Each row of a before or after table is a point. One or more steps were done to the points. Then noise was added and the rows were shuffled. The steps act on columns, c1 being the first. Name the steps. A step turns or swaps two columns, mirrors them in a line or flattens them onto one, adds a multiple of one to another, or multiplies or shifts one. Angles are multiples of 10 degrees, from the lower column toward the higher: turns from -170 to 170, lines from 10 to 170 but not 90. Use the fewest steps. Two steps may share a column if one is a turn and the other turns, adds or multiplies; they go together, in the order done. Otherwise the lowest column goes first.

Before (11 x 2):
[[ 0.38  0.25]
 [ 0.25  0.06]
 [ 0.52  0.22]
 [ 0.27 -0.83]
 [ 0.73 -0.02]
 [ 0.82 -0.13]
 [ 0.19 -0.06]
 [ 0.38  0.11]
 [ 0.04  0.27]
 [ 0.07 -0.02]
 [ 0.02 -0.79]]
After (11 x 2):
[[ 0.32  0.79]
 [-0.09  0.16]
 [-0.41  0.07]
 [-0.54  0.62]
 [ 0.50  0.62]
 [-0.55  0.44]
 [-0.52  0.18]
 [-0.21 -0.19]
 [-0.39  0.15]
 [-0.22  0.12]
 [-0.02  0.05]]
Steps: turn c1 and c2 by 140 degrees

Before (10 x 4):
[[ 0.20  0.40  0.55 -0.44]
 [ 0.48 -0.54  0.10 -0.27]
 [-0.22 -0.19 -0.23 -0.19]
 [-0.06 -0.61 -0.24 -0.01]
 [-0.04  0.00 -0.28  0.03]
 [-0.01 -0.08  0.74  0.34]
 [ 0.47 -0.18  0.52  0.21]
 [-0.31 -0.22 -0.08 -0.39]
 [-0.28  0.05  0.21 -0.40]
 [ 0.34 -0.39 -0.19  0.07]]
After (10 x 4):
[[-0.69  0.23 -0.11 -0.40]
 [-0.02  0.53  0.68  0.07]
 [ 1.19 -0.29  0.31 -0.46]
 [-0.56 -0.31 -0.08 -0.16]
 [ 0.86 -0.40  0.19 -0.04]
 [-0.78 -0.22 -0.09 -0.37]
 [ 0.48  0.65 -0.17 -0.44]
 [-0.16 -0.55  0.28 -0.21]
 [ 1.22  0.27  0.50 -0.09]
 [-0.08 -0.22 -0.16  0.12]]
Steps: multiply c1 by 2.5; turn c2 and c3 by -50 degrees; turn c3 and c4 by -30 degrees

Before (14 x 9):
[[ 0.40  0.55 -0.34 -0.01 -0.08 -0.05 -0.03 -0.48 -0.66]
 [ 0.00 -0.30 -0.26  0.85 -0.01 -0.05 -0.02 -0.27  0.05]
 [ 0.17  0.15  0.28 -0.05  0.31 -0.33 -0.11 -0.40 -0.88]
 [-0.05  0.14  0.39  0.57  0.00 -0.11 -0.59  0.05  0.23]
 [-0.14 -0.56 -0.25  0.45  0.45  0.58 -0.54  0.61  0.26]
 [ 0.63  0.21 -0.10 -0.20 -0.20 -0.26 -0.07 -0.27 -0.56]
 [ 0.02  0.35  0.16  0.49  0.01  0.27  0.09  0.27 -0.10]
 [-0.39  0.23 -0.01  0.53 -0.25  0.08 -0.69 -0.03 -0.33]
 [-0.65 -0.42  0.00  0.44  0.42  0.60 -0.21  0.75 -0.14]
 [-0.41 -0.31  0.12  0.11  0.11  0.85 -0.18 -0.04  0.43]
 [-0.43 -0.52  0.19  0.74 -0.05  0.39 -0.11  0.36  0.37]
 [ 0.22  0.72 -0.22 -0.20  0.29 -0.42  0.02 -0.38 -0.22]
 [-0.03  0.25 -0.37 -0.27 -0.06 -0.50  0.13 -0.33 -0.35]
 [-0.11  0.15  0.24  0.07 -0.38 -0.12 -0.36  0.34 -0.19]]
After (14 x 9):
[[-0.07  0.00  0.34 -0.29  0.11 -0.49 -0.26  0.11 -0.36]
 [ 0.55 -0.47  0.37 -0.20  0.11 -0.40 -0.60  0.19 -0.21]
 [-1.02 -0.07  0.00  0.11 -0.14  0.86  0.35  0.07  0.43]
 [-1.07  0.17 -0.32  0.73 -0.13  0.38  0.48 -0.18  0.39]
 [-0.14 -0.23 -0.14  0.59 -0.57 -0.09 -0.05  0.09  0.24]
 [-0.34 -0.39 -0.39  0.47 -0.34  0.58  0.73 -0.49  0.25]
 [ 0.42 -0.35  0.23 -0.04  0.01 -0.33 -0.03  0.34 -0.88]
 [ 0.00  0.11  0.27  0.85 -0.03 -0.05  0.29  0.09  0.05]
 [ 0.05 -0.11 -0.28  0.50  0.10  0.28 -0.33 -0.13 -0.10]
 [-1.63 -0.30 -0.58  0.47 -0.06  0.62  0.55 -0.49 -0.15]
 [ 0.97 -0.15  0.46 -0.01 -0.02 -0.05 -0.54  0.19 -0.66]
 [-0.29  0.18 -0.33  0.08 -0.48 -0.10 -0.23 -0.15 -0.20]
 [ 1.57  0.08  0.24 -0.21 -0.14 -0.27 -0.27  0.15 -0.57]
 [-0.99 -0.07  0.03  0.52 -0.73  0.07 -0.21  0.03 -0.34]]
Steps: multiply c1 by 2.5; turn c5 and c7 by -70 degrees; turn c2 and c7 by -110 degrees; multiply c3 by 0.4; turn c3 and c8 by 130 degrees

Before (11 x 12):
[[-0.03  0.19  0.26  0.48 -0.15  0.75  0.47 -0.29 -0.01 -0.43  0.53  0.25]
 [-0.34 -0.64 -0.33 -0.39  0.70  0.39 -0.17 -0.22  0.48 -0.40  0.47  0.09]
 [ 0.00  0.50  0.05  0.20  0.03  0.19  0.36 -0.52 -0.13  0.01  0.58 -0.20]
 [ 0.23 -0.21  0.11 -0.42 -0.55  0.57  0.38 -0.11 -0.08  0.05 -0.26 -0.58]
 [-0.34 -0.21  0.32 -0.33 -0.39  0.33  0.09 -0.33 -0.46 -0.73 -0.61 -0.43]
 [ 0.15 -0.09 -0.04  0.21  0.18  0.54  0.05 -0.42 -0.61  0.17  0.65  0.45]
 [-0.25 -0.81 -0.51  0.23  0.47  0.21  0.06  0.13 -0.10  0.01  0.88 -0.24]
 [ 0.19 -0.37 -0.16  0.13  0.80  0.48 -0.40  0.17 -0.03 -0.24  0.82 -0.19]
 [ 0.09  0.19 -0.42  0.38  0.25  0.31  0.17  0.02 -0.05 -0.14  0.25  0.31]
 [-0.33 -0.37  0.48 -0.01 -0.42  0.55 -0.04 -0.46 -0.07  0.00 -0.91 -0.66]
 [ 0.33 -0.85  0.07  0.24  0.90  0.00  0.17 -0.09 -0.18 -0.10  0.53  0.15]]
After, 11 rows:
[[-0.71 -0.47 -0.32  0.02 -0.34  0.37 -0.43  0.26  0.97 -0.41  0.47  0.49]
 [-0.25  0.09 -0.41 -0.03  0.07  0.32  0.41  0.53 -0.10 -0.15  0.25 -0.16]
 [-0.19  0.31 -0.03  0.04  0.16  0.55  0.22  0.09 -1.22  0.17  0.64  0.28]
 [ 0.42 -0.48  0.48  0.02 -0.32  0.55 -0.03  0.04 -0.14 -0.01 -0.92  0.16]
 [-0.45 -0.92 -0.51  0.03 -0.25  0.20  0.24  0.64 -0.19  0.03  0.88  0.40]
 [ 0.15  0.48  0.27 -0.29 -0.05  0.75  0.60  0.21 -0.02 -0.43  0.52  0.06]
 [ 0.38 -0.28  0.34 -0.18 -0.32  0.33 -0.27  0.18 -0.93 -0.74 -0.60  0.08]
 [-0.90 -0.27  0.06 -0.09  0.33  0.00  0.29  0.40 -0.36 -0.09  0.55  0.83]
 [ 0.54 -0.55  0.11 -0.49  0.24  0.56 -0.27  0.38 -0.17  0.05 -0.24 -0.06]
 [-0.80 -0.45 -0.17  0.43  0.19  0.46 -0.02  0.66 -0.06 -0.24  0.82  0.19]
 [-0.03  0.12  0.06 -0.27 -0.01  0.19  0.31 -0.02 -0.26  0.02  0.59 -0.53]]
Steps: turn c1 and c5 by 90 degrees; add 0.7 times c3 to c12; turn c2 and c12 by -60 degrees; turn c4 and c7 by 70 degrees; shift c8 by 0.50; multiply c9 by 2

Before, 10 rows:
[[ 0.07  0.56  0.33 -1.01  0.07  0.10  0.17 -0.57 -0.16 -0.06  0.17 -0.32
  -0.71 -0.70  0.52  0.96  0.33 -0.87  0.31 -0.03]
 [-0.08 -0.15  0.19  0.36  0.07  0.11 -0.02  0.45  0.24  0.03  0.52 -0.26
  -0.17 -0.22  0.01 -0.26  0.04  1.07 -0.09  0.14]
 [-0.25  0.72  0.48 -0.76 -0.28 -0.38 -0.36  0.16 -0.23  0.14 -0.25 -0.08
  -0.44 -0.75  0.30  1.16  0.12 -0.69 -0.07  0.25]
 [-0.04 -0.26 -0.13  0.25  0.23 -0.09 -0.13  0.11 -0.12 -0.17  0.10  0.35
  -0.23  0.41  0.08  0.26 -0.31  0.89  0.30 -0.26]
 [-0.46 -0.69 -0.13  0.19 -0.07 -0.04 -0.14  0.16  0.54 -0.17  0.45 -0.15
  -0.01  0.29  0.03  0.35 -0.06  0.42  0.12  0.46]
 [ 0.19  0.10 -0.36  0.22 -0.17  0.00  0.19  0.38  0.51 -0.53  0.09  0.00
  -0.27  0.37 -0.03 -0.32 -0.58  0.24 -0.03 -0.06]
 [ 0.05  0.63  0.23 -0.80 -0.20 -0.12  0.45  0.34 -0.62 -0.24  0.03 -0.58
  -0.49 -0.85  0.23  1.46  0.11 -0.87  0.69  0.17]
 [ 0.04 -0.20 -0.04  0.24  0.13  0.14 -0.42  0.29  0.39 -0.19 -0.22 -0.78
  -0.22  0.46  0.35  0.09 -0.25  0.78  0.19  0.04]
 [ 0.17 -0.49 -0.32  0.27  0.30  0.13 -0.46  0.46 -0.14  0.14  0.42 -0.33
  -0.27  0.17 -0.05  0.14 -0.11  0.13 -0.28 -0.03]
 [-0.19 -0.16 -0.34 -0.33  0.29 -0.09 -0.23  0.13 -0.10 -0.62  0.14 -0.37
   0.13  0.17 -0.21 -0.13 -0.20  0.73 -0.17  0.19]]
After, 10 rows:
[[ 0.33 -0.16  0.30 -0.19 -0.33 -0.08 -0.35  0.14  0.20 -0.54  0.52 -0.50
   0.12  0.18 -0.23  0.34  0.09  0.73 -0.17 -0.24]
 [-0.21  0.11  0.37  0.19 -0.45  0.01  0.05  0.41 -0.03 -0.37  0.49 -0.01
  -0.27  0.38 -0.03  0.48  0.79  0.26 -0.03  0.00]
 [-0.36 -0.15 -0.23 -0.10 -0.93  0.12 -0.36  0.46 -0.20  0.13  0.92 -0.08
  -0.18 -0.23  0.00  0.23  0.12  1.06 -0.09 -0.11]
 [-0.22 -0.21  0.04  0.04 -0.47  0.16 -0.62  0.28 -0.15 -0.18  0.19 -0.57
  -0.22  0.46  0.34 -0.03  0.45  0.78  0.18 -0.03]
 [-0.26 -0.25  0.19 -0.03 -0.58 -0.08 -0.35  0.11  0.29 -0.25  0.51  0.20
  -0.24  0.40  0.07 -0.20  0.17  0.88  0.30  0.22]
 [ 0.76  0.73 -0.50 -0.26  0.50 -0.40 -0.20  0.17  0.09 -0.26  0.16 -0.65
  -0.44 -0.76  0.28 -1.13 -0.24 -0.68 -0.05 -0.16]
 [ 0.79  0.62 -0.24  0.06  0.48 -0.12  0.67  0.34  0.40 -0.72  0.43 -0.75
  -0.49 -0.88  0.24 -1.29 -0.48 -0.88  0.68 -0.13]
 [ 1.00  0.54 -0.30  0.07  0.82  0.10  0.49 -0.56 -0.10 -0.41  0.57 -0.14
  -0.71 -0.71  0.53 -0.86 -0.36 -0.87  0.30  0.08]
 [-0.27 -0.50  0.32  0.17  0.32  0.13 -0.39  0.46  0.18  0.09  0.82 -0.12
  -0.28  0.19 -0.07 -0.17 -0.01  0.13 -0.28 -0.02]
 [-0.18 -0.70  0.03 -0.46 -0.41 -0.05 -0.32  0.17 -0.38 -0.30  0.87 -0.22
  -0.03  0.28  0.05 -0.28  0.40  0.43  0.13 -0.46]]
Steps: turn c1 and c4 by 90 degrees; turn c3 and c20 by 170 degrees; add -1 times c18 to c5; turn c5 and c7 by 20 degrees; add 1.5 times c6 to c12; turn c9 and c17 by 140 degrees; mirror c10 and c16 in the line at 170 degrees; shift c11 by 0.40

Before:
[[-0.16 -0.15  1.00 -0.43 -0.31 -0.23 -0.77  0.72 -1.21  0.32 -0.14 -0.24
   0.79 -0.52  0.05  0.39 -0.52 -0.28  0.19  0.19  0.41  0.12 -0.07 -0.37
   0.74  1.27  0.23  0.22  0.71 -0.53  0.00  0.18]
 [-0.54  0.40 -0.81 -0.21 -0.04 -0.09 -0.17  0.29  0.45 -0.55 -0.17  0.10
  -0.29  0.17 -0.11 -0.50 -0.16 -0.12  0.23  0.39  0.05  0.22 -0.16  0.18
   0.17 -0.14  0.33  0.20  0.00 -0.30 -0.41 -0.19]
 [-0.11  0.50 -0.38 -0.24  0.19  0.08 -0.26 -0.10  0.56 -0.10 -0.14 -0.10
  -0.66 -0.05  0.02 -0.20 -0.63 -0.33  0.60  0.10 -0.01  0.20 -0.15  0.24
   0.45  0.17 -0.56  0.40 -0.53 -0.42 -0.15 -0.37]
 [ 0.08  0.42 -0.18  0.16  0.14  0.26 -0.16  0.38  0.40 -0.91 -0.37 -0.13
  -0.56  0.22 -0.25 -0.47  0.04 -0.14  0.57 -0.01 -0.08  0.27  0.25 -0.15
   0.31  0.39 -0.34 -0.41 -0.21 -0.13 -0.55  0.15]
 [-0.10  0.50 -0.23 -0.07 -0.12  0.11  0.11 -0.12  0.50 -0.35 -0.08  0.40
  -0.55  0.59 -0.40 -0.09 -0.50  0.21  0.65 -0.05 -0.28  0.27 -0.08 -0.41
   0.49 -0.08 -0.14  0.45 -0.53 -0.06 -0.34  0.20]
 [-0.33  0.55 -0.19 -0.12  0.24 -0.42 -0.34  0.35  0.21  0.27  0.45 -0.35
  -0.24  0.48 -0.13  0.03 -0.37 -0.35  0.49  0.13  0.00  0.19 -0.23 -0.27
   0.28  0.00 -0.54  0.17  0.02 -0.51 -0.63 -0.21]
 [-0.64  0.61  0.56  0.48 -0.11  0.18  0.21 -0.11 -0.33  0.19  0.32  0.28
   1.38 -0.44 -0.33  0.07 -0.04  0.25 -0.28 -0.39  0.10  0.05  0.10  0.94
   0.31  0.76  0.12  0.20  0.18 -0.11  0.05  0.83]
 [-0.05  0.39 -0.04  0.39 -0.04 -0.18 -0.22  0.51  0.32 -0.20  0.12 -0.03
  -0.91 -0.05  0.06 -0.38 -0.77 -0.19  0.71  0.24  0.12  0.00 -0.23 -0.22
   0.27  0.31  0.03 -0.30 -0.37  0.23 -0.50  0.18]
 [ 0.02 -0.01  0.67  0.66 -0.03  0.16  0.44 -0.02  0.14 -0.30  0.14 -0.17
   0.87 -0.43 -0.35  0.33  0.37  0.23 -0.38 -0.30  0.09  0.02 -0.04  0.85
   0.31  1.06  0.51  0.13  0.97  0.72  0.26  0.67]]
After, 9 rows:
[[-0.18  0.30  0.77 -0.51 -0.30 -0.23 -0.79  0.75 -1.20  0.31 -0.13 -0.23
   0.75 -0.52  0.05  0.36 -0.60 -0.28  0.21  0.66 -0.16  0.13 -0.09 -0.39
  -0.84  1.28  0.28  0.23  0.71 -0.54 -0.18  0.59]
 [-0.04  0.65 -0.14  0.37 -0.01 -0.20 -0.21  0.47  0.35 -0.17  0.10 -0.05
  -0.95 -0.06  0.07 -0.37 -0.69 -0.21  0.70  0.23 -0.48  0.01 -0.23 -0.23
  -0.17  0.34  0.02 -0.28 -0.39  0.23 -0.18  0.60]
 [-0.54  0.57 -0.94 -0.17 -0.08 -0.08 -0.16  0.32  0.45 -0.57 -0.15  0.08
  -0.27  0.19 -0.15 -0.49 -0.05 -0.14  0.25 -0.03 -0.41  0.22 -0.20  0.16
  -0.06 -0.18  0.43  0.21  0.04 -0.30 -0.18  0.21]
 [ 0.08 -0.32  0.74  0.68 -0.03  0.14  0.51  0.01  0.14 -0.33  0.10 -0.20
   0.87 -0.45 -0.34  0.33  0.24  0.19 -0.36  0.08  0.23  0.07 -0.05  0.86
  -0.39  1.07  0.66  0.14  0.97  0.68 -0.06  1.06]
 [-0.11  1.01 -0.37 -0.28  0.19  0.09 -0.25 -0.09  0.59 -0.08 -0.18 -0.08
  -0.66 -0.10  0.04 -0.18 -0.57 -0.37  0.56 -0.11 -0.19  0.21 -0.11  0.27
  -0.33  0.18 -0.70  0.40 -0.53 -0.45 -0.38  0.05]
 [-0.30  1.08 -0.24 -0.12  0.25 -0.39 -0.34  0.42  0.25  0.26  0.41 -0.35
  -0.23  0.56 -0.11  0.01 -0.40 -0.35  0.52  0.03 -0.59  0.19 -0.19 -0.22
  -0.08 -0.01 -0.69  0.17  0.01 -0.48 -0.35  0.14]
 [-0.64  0.21  0.69  0.45 -0.10  0.17  0.15 -0.13 -0.32  0.18  0.33  0.25
   1.39 -0.46 -0.30  0.06 -0.11  0.27 -0.28 -0.06  0.07  0.04  0.11  0.96
  -0.32  0.75  0.15  0.19  0.17 -0.11 -0.13  1.27]
 [-0.09  0.10 -0.16 -0.05 -0.11  0.15  0.09 -0.13  0.51 -0.31 -0.06  0.38
  -0.57  0.56 -0.38 -0.07 -0.45  0.23  0.69 -0.14 -0.23  0.25 -0.09 -0.40
  -0.15 -0.03 -0.20  0.48 -0.49 -0.04 -0.61  0.59]
 [ 0.10  0.66 -0.17  0.15  0.16  0.22 -0.14  0.41  0.42 -0.90 -0.43 -0.14
  -0.54  0.17 -0.25 -0.46  0.18 -0.17  0.58 -0.10 -0.50  0.28  0.25 -0.14
  -0.05  0.41 -0.42 -0.40 -0.18 -0.10 -0.42  0.55]]
Steps: add -1.5 times c18 to c2; turn c3 and c20 by 30 degrees; add -0.3 times c16 to c17; turn c21 and c31 by -110 degrees; turn c25 and c31 by -140 degrees; multiply c27 by 1.3; shift c32 by 0.40
